Rows are points. Before rounding, the points of a table are all equally far from one centre. They may lie mostly on one side of it. Write the centre, to within rounding.
In the rows, 128 means zero.

Points (8 x 3):
[[ 57 168 162]
 [150 108 100]
 [160 152 121]
 [ 77 204 139]
 [ 85 206 138]
 [141 191 125]
 [126 189 150]
 [127  86 110]]
Centre: [ 94 145 111]

Points:
[[136 155 161 176  84 175 182 156  94 112  65 202]
 [173 133 174 137 123 188 151 165  97 177 103  92]
 [192 131 140 184  68 158 138 196 119 149  98 135]
 [153 171 184 145 122 202 176 153  91 169  94 159]
 [ 85  98 152 149 109  79 182  82 125 165  94  94]
 [ 89  76 144 163 156  97 165 149  93 116  91 101]
 [113  80 139 181  52 156 140 154 112 219 126 144]
 [143  97 184 113  84 144 117 127  82 110  74 193]
 [132 123 124 153  57 150 144 199  93  83  66 143]
 [107 119 182 192  57 143 143 160 121 189  91 100]
 [169 101 157 171 104 117 247 113 159 118 127 168]
 [151 125  76 103 126 108 129 130 172 134  88 104]
 [154  95 145 149 102 155 101 118 109 178  91 208]
 [113 108 169 138  40  89 157 190 197 123 139 137]
 [ 95 129 179 101  45 138 234 168 144 153 164 184]
 [142 135 184  93  63 176 149 202 113  84 109 162]
 [103 134 211 142 108 101 144  58 123 144 112 140]]
Centre: [117 123 138 134  97 141 164 138 129 134 131 147]

Points, 28 rows:
[[139 153 123 154 137 167 198 103 140 125 171 141 154 163 226  96 167 162
  115 170 135 144 127 216]
 [163 119  54 150 106 157 187  98 115 161 110 134 109 178 218 168 207 178
  194 105 153 161  73 183]
 [133 155 177 107 168 152 204  76  95 109  91 134 190 111 169 136 180 139
  143  91 152  97  95 164]
 [168 191 111 162 117 174 173 128 109 116 124 137 127 149 233 147 206 159
  142  92 134 151  90 210]
 [162 130 158 141 120 170 151  77  72 221 112 143 156 193 170  94 144 190
  126 114 156 132 112 147]
 [156 152  87 145 130 173 130  77 147 195  95  99 134 198 210 101 150 139
  144  86 100  99 104 231]
 [168  82 116 165 157 105 200 110 127 108  84  99  53 151 172  93 140  87
   98 113 112 114  81 166]
 [126 140 171 170 124 118 157 115  96  90  72 110  75 183 159 173 146 191
  170 111 148 142 155 117]
 [147 142 176 148 154 153 180  93 130 172  87 114 123 186 210 142 162 155
  164  65 145  87  89 241]
 [123 127 123  94 154 195 163 135  58 139  93 116  89 180 165 134 147 140
  136 106 162  71 137 214]
 [179  73 130 102  68 100 185 107 173 140 142 142 120 121 160 119 208 120
  130 128 157 101  90 155]
 [169  60 129 108 183 157 214 103 183 157  95 115 183 193 196 159 164 150
  105 128 157 162  96 175]
 [140  75 121 119  83 155 163 142 107 161 121  95 147 170 204 100 191 203
  193 103 133 163 137 175]
 [110 117 101 159 112 114 202  94 122 171 105 187  68 145 172 136 208 186
  196 138 119 105 109 173]
 [192 173 129 128 108 153 180 107 137 138  73 118  91 100 174 148 212  89
  169 136 103 100 162 166]
 [145 116  48 164 111 158 219 109  98 193 137 146 103 176 168 163 171 126
  179  87 125  89 112 174]
 [ 72 148  98 139 119 207 151 129 107  87  96 172  96 178 160 137 144 108
  176 128 142 164 139 157]
 [134 108 152 194  89 135 169  56 124 152  41  95 113 188 161 100 176 111
  177 119 138 157 120 159]
 [172 147  65 163 122 144 171 128 123 108  41 113 103 150 200 157 158 133
  167  53 159 178 116 198]
 [143  71 163  60 173 170 206 120 122 121  79 131 141 151 174 119 157 189
  179  92  93 155  98 143]
 [129  74 167 153  94 160 155 136 197 143 116  82 135 162 144 124 157 148
  157  90 162 112 154 207]
 [185 128 101 153 118 179 165  94 132  98 161 119  87 138 164 122 182 142
  136 108 179 180  91 197]
 [156 124 124 163 172 123 178  75 149 202 173 192 137 206 190 128 167 131
  132 117 107 135 117 179]
 [161 132 105 104 133 112 167 130 105 167 124 127 121 129 215 188 196 152
  200  77 145  85  56 216]
 [142 115 127  91 164 113 220 134 157 170  83 141  87 143 168 127 187 110
  138  78  87 120 116 230]
 [170 151 141 106 149 139 188 143 128 155 131 183 126 203 190 134 198 193
  176  74 141 114  86 201]
 [150 137  96 175 155 176 191 114 115 151 113 182 104 131 236 150 197 162
  126  79 153 153 134 144]
 [101 124  85 162 146  84 191 100 127 127 150 174  87 133 180 145 148 135
   76 108 173 129  97 139]]
Centre: [146 126 118 131 140 133 155 128 136 150  97 126 130 150 174 141 137 137
 154 137 132 128 102 154]

Points (29 x 24):
[[156 174 163 208 108 146 183 187 111  91  81 128 126 154 149  78  69 127
  138 161  93 162 156 219]
 [172 116 199 150 147 189 159 166  87 134 186 111 103 125 122 156 107 133
   92 187 110 194 143 198]
 [134 140 157 152 144 124 181 157 114 130 150 176  55 127 139 129  75 118
  104 205 104 162 124 212]
 [171 122 195 146 181 126 214 211 102 119 116 145  94 101 186  87 102 104
  188 135  94 157 121 187]
 [137 118 170 195  68 136 155 172  94  78 157 169  85 175 115 100 118 135
  122 185  72 191 145 210]
 [167 189 197 182 107 156 169 213 113 129 116 140  71 139 112 119  64 121
  127 168  87 202 124 117]
 [146 153 177 156 128 143 159 225  99  66 133 117 104 108 145  95 120 152
  118 168 115 234 159 156]
 [152 142 115 160 140 102 161 235 122 126 115 133  87 162  91 105 105 162
  128 129  86 198 115 189]
 [127 194 168 117 108 151 108 208  80 118  89 132  59 149 148  71 117  90
  113 152  62 165 115 152]
 [148 122 161 184 183 150 140 182 109 130 156 150 108 168 112  84  94 108
  126 124  87 216 119 187]
 [112 126 172 193 145 101 146 216  88 169 153 145  88 169 105 109 131 123
   76 175  98 193 111 162]
 [127 139 138 145 191 133 226 193 133 146 159  95  72 156 141  81 104 114
  154 122 138 141 142 177]
 [166 188 127 190 108 107 195 188  98  70 103 140 134 183 160 122 113 127
  125 145  62 139 118 186]
 [129  97 211 147 143 192 169 195 148 140 112  91 107 155 142 170 111 142
  110 148 133 226 124 200]
 [135 162 165 192 143 137 199 194  98 151 159 130  77 158 137 131  83 162
  152 142  95 205 144 178]
 [181 127 152 158 121 167 142 207 116  81 100 157  98 150 109 108  95 172
  140 112 103 212 156 206]
 [143 128 127 138 150 124 216 202 147  76 139 118 109 126  87 141 117 147
  164 173 103 117 151 215]
 [ 89 128 161 186 161 136 174 225 127  87 103 174  84 117  90 104 107 142
  125 116 147 168  91 181]
 [145 151 171 195 140 110 207 175  86 121 130 163  75 157 130 110  90 154
  140 116  80 212 117 176]
 [155  87 194 173 112 126 206 179 129 109 138 130  89 155 110  99  45 158
  156 131 136 189 155 195]
 [152 147 176 204 131 157 208 240 125 100  86 114 118 157  97 135 111 139
  143 135 104 168 129 230]
 [112 137 151 114 135 117 181 215 129 104  87 182 126 115 138 124  77  81
  116 121 101 202 122 151]
 [145 138 192  92 100 150 131 233  95 133 141 163  63 138 146 114  85  97
  170 108 142 176 106 163]
 [190  89 170 143 153 106 149 170 105  86 134 204 103 124 112 142 174 111
  137 162 104 204 136 155]
 [135 117 172 102 174 147 193 195 151 114  65 177  55 130 167 128 106 125
  104 139  67 181 110 170]
 [112 130 105 149 143 112 207 213 177 140 116 166 129 115 166 118 125 151
  152 177 112 172 161 124]
 [186 159 178 155 131 142 192 131 150 112 121 107  75 119 166 121  80 145
  126 164  99 211 179 162]
 [143 104 173 203 104 101 197 202  80 123 139 196  91 134 139 155 125 138
  108 147  77 187  78 184]
 [158  82 145 138  55 111 174 213  76 151 140 179 124 141 127  79  95 115
  108 177 133 204 125 161]]
Centre: [145 113 175 149 102 154 167 169 126 129 115 127 112 136 136 106 144 128
 126 141 108 130 119 148]

Points, 31 rows:
[[134 105 123 149  57 105 131 208 118  60  74 159 119 180  86 170  97 104
   68 109 208 160 164  81]
 [ 93 161  99 180  95  97 160 196 112  36 102 172  80 142 118 131 112 112
   52  71 176 159 111 150]
 [121 104  83 146  76 130 118 220 109 101 106 122 150 153  70 178 154 109
   47 123 184 165 135 133]
 [152  76 113 135  79  97 150 178 144  61 136 144 145 166  73 133 132  80
   33 112 195 136 125  95]
 [163 113 122 164  65 111 162 176  82  54  88 140 117 147 135 133 123  94
   44 113 141 187  89  93]
 [ 91 111  92 200  91 137 122 188 140  70 114 172 154 110  79 163  80 115
   70  99 169 156 140 136]
 [ 88 113  85 147  57 128  97 180 113  53 146 122 134 127  77 143 144 109
   45  77 189  91 172  92]
 [133 104 116 145  29 102 138 174 136  30  89 153 121 168 110 153  94 105
   75  86 147 205 165 107]
 [108 141  49 104  91  98  79 154 115  71 124 149 105 160  84 143 109 128
   85 111 200 195  96  92]
 [130 110  98 165  92 115  81 200  93  34 161 131 128 135  93 143 112  85
   78 105 183 141 142  68]
 [166  97 101 164  86 119 134 173  89  36 123 140 129 173 117 186 110  95
   13  98 178 141 149 119]
 [131  63 108 147  55  91 155 220 136  66  98 118 127 138  88 146  88 136
   52 124 180 179 150 133]
 [103 105 148 127  45 142  85 188 156  63 139 112 133 132  98 169  96 107
   72  88 151 144  85  55]
 [155 105 142 206  44 135 150 207 129  76 141 141  85 154  90 112 105 111
   99 117 193 154 145  86]
 [143  82  83 172 106  83 117 210 148  87 121 154 164 173 107 150 130 101
   48 129 171 145 129 130]
 [ 97 123 110 143  93  69 157 162 131  70 108 131 110 143 126 130 170 115
  102  52 198 178 149  85]
 [ 84 135 122 122  40 103  76 161 103  88 115 180 144 151 117 190  90 124
   13 126 178 166 181 101]
 [126  93 140 152  52 116 109 196 120  98  93 130 107  63 105 149 129 118
   28 112 142 143 176 104]
 [136  75 105 105  74 145 122 207 141  58 163 171  92 135 106 115 114 113
   82  75 148 144 187 131]
 [141 110 139 193  87 121 138 156 163 107 126 174  96 147 104 164 139 137
   15 109 155 146 169  79]
 [122 110  78 144  77 159 159 198 117  85  78 147 104 157 103 152 127  95
   18  76 195 136 160 116]
 [132  93 103 168 118  89 115 198 134  64  98 146  96 128 100 160 133 102
   70 102 154 182 140  87]
 [129  97 110 182  64 106 141 173 136  91 105 131 110 134  94 109 151  80
   87  99 143 189 173  82]
 [100 132  74 129  70 116 106 145  93  54  87 128  91 136  65 173  78 134
   39 120 147 168 179  81]
 [143  85 129 129  35  99 129 151 104 113 121 151 137 123  86  91 153 120
   47 132 100 124 151  75]
 [111 124  96 182  66  69 124 180  80 110 125 136 153 124 102 214 158  99
  108  80 154 151 112 104]
 [ 88  94 178 125  91 121 117 198 140  47 154 144 119 159 112 177 114 125
   76 113 154 174 138  99]
 [153  97 116 108  68 122  68 116 130 110 152 148 136 147  92 155  72 129
   42 153 162 200 166 112]
 [125 107  81 132 105  83 153 205  84  74 151 165 102 116 106 191 111  83
   83  76 180 182 165 104]
 [104  98 109 146  61  75 110 182 107  49 143 133 110 134 119 211 151 112
   95  69 168 132 107 140]
 [100  85 156 119  89  91 119 174  85  99 130 126 151 120  99 136 136  98
   87  96 221 123 190  86]]
Centre: [137 160 117 128  69  99 132 165 116 119 138 124 123 148 118 137  83 127
  75  90 154 129 138 121]

Points, 31 rows:
[[130  83 141 103 104 157 120 153 172 108 178  99 127 135 138  47 190  65
  187 179  86 141 139 126]
 [145  56 135  61 119 133 123 122 165 109 190 113 137 123 110  29 146  70
  146 187  95 117  86  92]
 [102 117 112  56  96 138  80 137 123 136 157 147  97  98 147  49 139  72
  184 161  79 113 135 122]
 [177 109 155  72  79 145 119 132 148 130 151  99 138 127 111  26 162  76
  132 154  76 116 149 101]
 [147  60  93 104 129 121 168 125 120 140 147  71 112  86 166  36 172  32
  145 184  90 110 112 151]
 [132  50 131  73 106 108 160 145 157 126 117  84 133 126 165  26 188  52
  142 165 105 117 106  92]
 [145  58 101  50 124 131 104 162 145 105 159  84 156  95 106  52 156  77
  194 176  99  92  96  73]
 [121  97  97  99  96 127  87 104 140  85 184 117 137 106  97  37 146  53
  168 123 122  79 125 148]
 [134  83 143 106 114 159 104 139 141 144 167  90 142 108 154  12 165  61
  169 174 113 135 122 147]
 [127  99 117  81 114 103 125 161 140 155 158  83 120  69 155  54 178  66
  175 194  80 109  87 169]
 [141  84 133  84 125 121 116 136 136  99 166 107 153  95 126  27 146  73
  207 211 105  95 138 113]
 [135  38 149  67  91 115  98 109 125 142 108  94 146  93 162  23 166  51
  156 179 102 105 143 148]
 [125  98 141  90 133 106 129 135 136 154 171 125 124 122 138  34 188  54
  175 173  86  81 162 152]
 [145  49 118  72  78  74 139 135 136 127 142 111 124 100 133  32 166  50
  171 131 101 108  94 138]
 [123  58 127  87  78 144 120 146 126 127 185  88 149 118 130  13 168  94
  162 148  95  90 136 101]
 [146  54 148  99  81 104  64 141 124 112 166  84 130 108 155  39 191  85
  139 165  89 116  81 132]
 [130  92 111  77 103 166 106 115 142  97 154 101 114  73 122  29 141 104
  152 180  75 165 118 131]
 [129 102 140  79 118 116 129 126 155 123 160 107 127 120 149  10 116  55
  198 151 101  94 148 126]
 [127 105 133  65 111 135 123 120 136 126 165 100 125  79 145  28 158  41
  181 189 134  74 118 120]
 [122  79 171  86 119 148 107 136 137 109 172 101 141  85  98  47 149  29
  169 185  80 156 103 119]
 [123  77 147  96 102 138 155 133 145 120 149 125 159  99 164  29 156  73
  168 185 109 157 100 120]
 [121  76 126  60  94 121  91 104 105 126 150 107 149 141 124  48 148  65
  184 228  74  98 145 185]
 [142  85 155  98 103 113 136  92 170  67 118  88 145 138 151  24 145  44
  148 171 114 111  93 158]
 [113  41 116  84 127 149  95 139 127  86 142  80 144  67 126  18 150  98
  164 131  89 139  94 141]
 [155 129 139 101 114 112 142 133 151 126 116 125 125  95 133  35 132  60
  177 179 113  62 162 135]
 [115  77 141 106 135 104 125 108 125 139 141 103 173 115 146   7 134  59
  175 185  74 119  93 143]
 [134  89 129  75 102 134 137 125 152 141 169 113 170 133 123  23 158 113
  202 157  89  88 127 133]
 [163  70 158  64 142 131  85 129 151  81 149  99 156 125 134  32 180 125
  177 157 133  94 130 138]
 [155  62 146 110 136 103 101 130 137 160 165 131 116 126 120  27 170  87
  161 187 131 105 115 144]
 [159  74 157 104  70 116 144 123  90 113 160 117 128 130 123  39 153  61
  190 167 132 113 152 112]
 [138 109 159  93 129 113 124 108 130 133 172  90 134 111 134  13 155  64
  184 191 118 125 110 111]]
Centre: [122  80 131  88 127 128 123 123 118 114 130  85 131 126 128 119 136  86
 139 155 100 102 119 135]

Points:
[[ 93 162 166 157 134 148 158 125 113 147 139 123  65 128 213  93 118  66
  137 210 129  89 150 175]
 [125 180 188 138 139 129 192 119  87  89 150 122  25 128 142  81 125  43
  147 180 162  93 134 135]
 [135 182 164 125 157 125 157  82 120 149 174 125 110 102 203  69 150  61
  100 174 163  80 161 178]
 [146 215 212 148 161 131 155  74 136 130 167 108  77  95 186  84 148  76
  159 161 177  91 165 181]
 [143 198 160 198 119 142 154 119 110 142 168 123  66  84 142  74 132 122
   97 199 122  88 143 128]
 [144 194 173 150 115 140 148  49 143 154 134 147  69 122 203  74 129  98
  138 141 129 116 154 150]
 [147 175 154 155 153 173 150  91  85 159 144 146  58 113 170  68 143  92
  153 189 175  85 106 154]
 [133 161 172 118 112 130 123  82 100 105 209 133  83  72 171  78 118 103
  125 172 135 104 142 174]
 [128 148 135 119 100 124 140  77 133 198 165 169  68 114 171 119 155  92
  131 180 156  69 177 143]
 [ 99 189 162 177 111 147 161  46 110 143 161 147  73 107 147 104 127  53
  137 203 117 124 143 153]
 [ 97 186 174 177 133 173 174  86 123 134 155 152  36 102 137 136 163  98
  132 213 111  88 121 171]
 [131 195 155 171 127 162 152  80 106 116 178 145  36 113 176  65 112  83
  132 195 130  74 149 142]
 [186 136 195 159 152 171 142 101 136 149 145 151  68 136 204  94 167 107
  149 182 133 118 128 189]
 [151 205 165 132 140 122 180 114 105 158 145 134  77  86 174  58 123  58
  158 150 153 109 112 149]
 [134 223 138 170 117 153 128  80 136 113 178 121  95 126 171  80 156  55
  172 196 115 104 166 165]
 [175 206 186  95 135 148 125 102 118 132 164 135  32  93 190 115 121  69
  133 155 146 106 153 139]
 [131 174 173 149 131 171 135  96 144 135 148 140  76 112 209 105 172 110
  141 185 126  79  93 142]
 [160 162 134 126 140 151 157  80 134 164 175 144  80  93 153  51 169  71
  142 203 135  84 159 107]
 [177 188 183 141 120 123 129  79 108 143 181 147  70 109 132  61 183 105
  153 204 143 100 161 125]
 [119 155 162 186 122 155 134  99 116 131 155 123  41 104 170  95 135  52
  161 181 138  99 117 144]
 [146 149 162 173 117 155 133  77  98 142 173 140  54 122 189 109 135 106
  146 231 109  82 129 135]
 [141 182 123 126 136 146 164  79  84 139 125 132  27 126 155  86 146 104
  165 160 101  67 150 150]
 [137 190 166 143 121 124 181 135 124 176 188 124  63 111 186  81 122  56
  116 164 123 107 108 191]
 [146 169 187 155 152 116 155  91 119 126 163 130  72  87 189  61 142  99
  155 202 150  40 148 168]
 [155 179 145 146 135 130 163  69 112 127 191 110  20 122 195  60 123  92
  126 181 131  85 154 172]
 [147 213 182 116 127 141 232 103 120 150 176 141  74 110 195  87 116  46
  132 185 147  95 145 168]
 [157 185 191 132 111 162 169  85 155 126 154 150  69  80 152 103 129  69
  131 174 134  27 125 203]
 [166 196 207 170 113 110 186  88  99 110 181 120  79 109 190  98 133  67
  139 195 115 114 140 181]]
Centre: [157 169 150 129 153 127 171 106 156 124 161 126  94 146 124 131 111 108
 142 185 146 103 144 157]
